Every row gives one point. Any point is a mix of the corners, with weights that add up to 1. It lies inside the corners' shape when no weight is negative. Say inside or outside, and name the corners with a negative weight.

Corners:
(1): [-15  -6  15]
(2): [-11  16 -30]
(3): [ 9  6 60]
(4): [ 11   1 -33]
Points:
[-2 -2 18] => outside (2)
[-16  -2  27] => outside (4)
[ 0 -4 14] => outside (2)
[-9 10  2] => outside (4)
[-1 -8 13] => outside (2)
[ -2   3 -43] => outside (3)
[13  9 44] => outside (1)
[  1   3 -19] => inside

Corners:
(1): [ 2 -4  6 11 17 19 -2 -6 13]
(2): [  1  28  -6   1  18   4  -3 -28  -5]
(3): [-14  -6 -23  -9  10   9  22 -12  14]
(4): [ -2  -6  48   5 -19  -7  22   7  16]
(5): [ -5 -13 -30   2 -60   6   5  21   8]
(6): [ -8   6  -2   2  11 -12  -9  17  -1]
(7): [  1 -16  36   8  17   9  -2 -13 -16]
(8): [ 15 -21  -5   3  -2  -6   5   3   4]
(9): [ -2  -6 -19  15   7   2  32   6   1]
(10): [  4  41 -19 -24  -8   6   3  19  -6]
Points:
[-16  14 -19  -7 -28  17  43  -3  29] => outside (6, 7, 8)
[ 3 -8 -6 -1 -3  0  9  2  5] => inside
[ -5 -10  -6   7   2   4  16  -4   6] => outside (10)
[  4 -12  -6  -3 -18   4  26  10   3] => outside (1, 2, 6)
[-3  4 14  0 -3  5  8  2  1] => outside (8)
[-1  9 -6  4 10  3  7 -8  0] => inside
[ 5 23  6 -9  2 -4  5  4 -8] => outside (1, 3, 5)
[  0   4 -14  -1 -13   6  20   0   9] => outside (6, 7)

Corners:
(1): [-31  17 -25 -29 -11  25 -17  28 -11  18  -1   1  12 -11   4 -30  -9  -8]
(2): [  8   8 -31 -18  31  -7  -8  -2  19   1 -11   5  28 -26   9 -11 -13  18]
(3): [-22  17   1 -21 -10  31 -29  -4  12  -9  11  33  28 -22  25  -5 -13  23]
(4): [-27  15  -6 -18  10  19 -28   1  18  35  13  21  36 -23   3 -19  20  -2]
(5): [ 28  16  10  29  -4 -15  31   3 -10  18  10  24 -33   8 -28   3  10   2]
(6): [ 11 -22   3 -28  13   6 -26   3 -10   4  50 -40  -6  -9 -17  21 -16   0]
(7): [  5  -3  -2 -27  17  -8 -23  48  21  -5  18  23   3 -14   2  -5   5  -5]
(8): [-31  -7 -10 -12  20  -5 -40   1  -1  -9  17  22  14  10  -6 -15 -20 -21]
(9): [-15  17  -6 -24   5 -14 -48  15  -5   7 -35  -2  30 -10  18   7 -15  12]
(10): [-12 -11 -29 -16 -17  12 -23  24  12  32   7  14  16 -12  -4  20  -9 -23]
(11): [  5  18 -42 -13 -12  -2 -34  30   1  30  24  -6  31   8 -10 -29 -18  10]
(12): [  1  15  -1  36 -43 -30  52   3   6   8  10 -26 -17  -2   2  12  40  10]
(13): [ 18 -28  24  51  -2 -35  52  18 -15  20   1  13 -14  -7 -13  20  29  31]
(14): [ 23 -19   0  -4   1 -26 -37   5  -8  10  50 -27 -22 -32  -8  -8 -29  -5]
(15): [-11   2  -4  14   4 -33  19   4   3  19   8  43 -28  -6 -21   4  13  42]
(16): [ 11 -20 -12  35   0 -25  10  22  29   7 -23   0 -35  17 -19  -4  24  24]
(17): [ 11 -18 -14  23   0  -1 -27   7 -27 -12  60 -22 -18 -22 -14  18  27   0]
(18): [ 23 -25 -13   8 -34 -25  15   1   3  12  -2   7 -16   7  -4   2  49  16]
(19): [-21  -2   0 -20  -9   5 -34  -1   9  -8   0  17  34 -40 -28 -11  -1  14]
Points:
[ -2   1 -11  -4  -1  -4 -18  12   3  16  18   3  10 -12  -6  -8   2   6] => inside
[-19   5  -6 -28  -9   6 -25  14   2  20  13   9  23 -15   4  -3  -9  -2] => outside (2, 5, 16, 17)
[  8  -5  -5   6  -8 -15  -4   7  -1  10  19   0 -10 -10  -8   0   7   7] => inside
[ -6   5  -7  -6  -1  -5 -12  11   6   9   8   6   7 -14  -4  -6  -6   8] => outside (17, 18)
[  6  -7  -1   9  -2 -15   9  13  -2   4   8   4 -21  -1  -3  11   7   6] => outside (4, 11, 19)
[ -4   2 -10  -9   1  -4 -17  19   7   9   7   7   7 -10  -2  -5   4   4] => inside
[  2   1 -22 -21  12  10 -31  -2  -2  12  29  12  14 -18 -10 -12 -19   4] => outside (7, 9, 12, 13, 16)
[ -2 -18  15   3 -11  20  -4  15   2  18  34  37 -25 -22 -17   5  16  18] => outside (2, 8, 9, 11, 12)
